Each row is a point. Any point is a mix of the corners, with weights that add up to 1. It lies inside the corners' shape when no weight is negative. Say inside or outside, and name the corners with a negative weight.

Corners:
(1): | 31 | 11 |
(2): | -25 |  43 |
(3): |  11 | -95 |
Points:
|  17 | -52 | -> inside
| -23 |  89 | -> outside (3)
|  9 | 42 | -> outside (3)
|  -1 | -85 | -> outside (1)
|  -6 | -12 | -> inside
|   0 | -42 | -> inside
| -13 |  32 | -> inside
|  4 | -7 | -> inside
| -26 |  68 | -> outside (3)

Corners:
(1): | -28 | -23 | -35 |  23 |   6 | -76 |
(2): | -20 | -20 | -46 | -51 |  41 |  -4 |
(3): |  38 | -79 | -31 | -54 | -54 | -36 |
(4): |  42 |  72 |   5 | -48 |   4 | -51 |
(5): |   1 |  -8 | -35 |  37 |  29 |   5 |
(6): |  25 | -25 |   6 | -95 | -53 |  29 |
(7): |  31 |  -3 | -51 |  -4 | -53 | -12 |
Points:
|  10 |  23 | -17 |   7 |   3 | -35 | -> outside (2, 3)
|  34 |   7 |  -4 | -74 | -37 |  22 | -> outside (1, 3)
|  24 | -51 | -31 | -37 | -29 | -25 | -> inside
|  15 | -17 | -20 | -36 | -27 |  -4 | -> inside
|  48 |  14 |  -4 | -51 | -36 |  -9 | -> outside (1, 2)
|  21 |  54 |  -8 |  -3 |   3 | -45 | -> outside (2, 3)
|  24 |  20 | -24 | -28 |  -9 | -26 | -> inside

Corners:
(1): |  17 | -28 |  62 |  90 | -10 | -26 |  43 |  43 |   9 |
(2): |  17 |  23 |  33 |  10 | -23 | -30 |  30 | -21 |  52 |
(3): |  70 | -22 |  -7 |  -3 |  10 | -19 |  23 |  24 |  57 |
(4): |  26 |  -5 |  46 |  -4 |  -8 |  59 | -95 |  -3 | -62 |
(5): | -58 |   8 |  -3 | -46 |  -7 | -13 |  58 |  49 |  32 |
(6): |  23 | -48 |  -1 | -13 |  21 |   6 |  10 |  -9 |  13 |
(7): | -27 | -10 | -20 |  27 |  10 | -54 |  15 |   1 |  43 |
(8): |   0 |  30 |  35 |  31 | -71 | -75 | -58 | -36 | -52 |
(9): |  15 |  27 | -67 | -14 |  51 | -22 | -10 |   9 | -38 |
(10): | -18 | -25 |  79 | -27 |   8 |  -3 |   4 |  33 |  10 |
Points:
|  37 | -30 |  22 |  44 |  30 |   0 |   8 |  31 |  -1 | -> outside (2, 5, 8)
|  26 |  -3 |  52 |   9 | -33 | -31 | -30 | -21 |   7 | -> outside (1, 5, 9)
| -23 |  17 |  26 | -30 | -20 |  -7 |  -8 |  -1 | -12 | -> outside (1, 3, 7)
| -23 |   8 |  30 | -14 | -19 | -20 | -15 |  15 | -35 | -> outside (2, 3, 7)
|  -3 |   3 | -10 |   6 |  -4 | -43 |  29 |   9 |  26 | -> outside (4, 10)
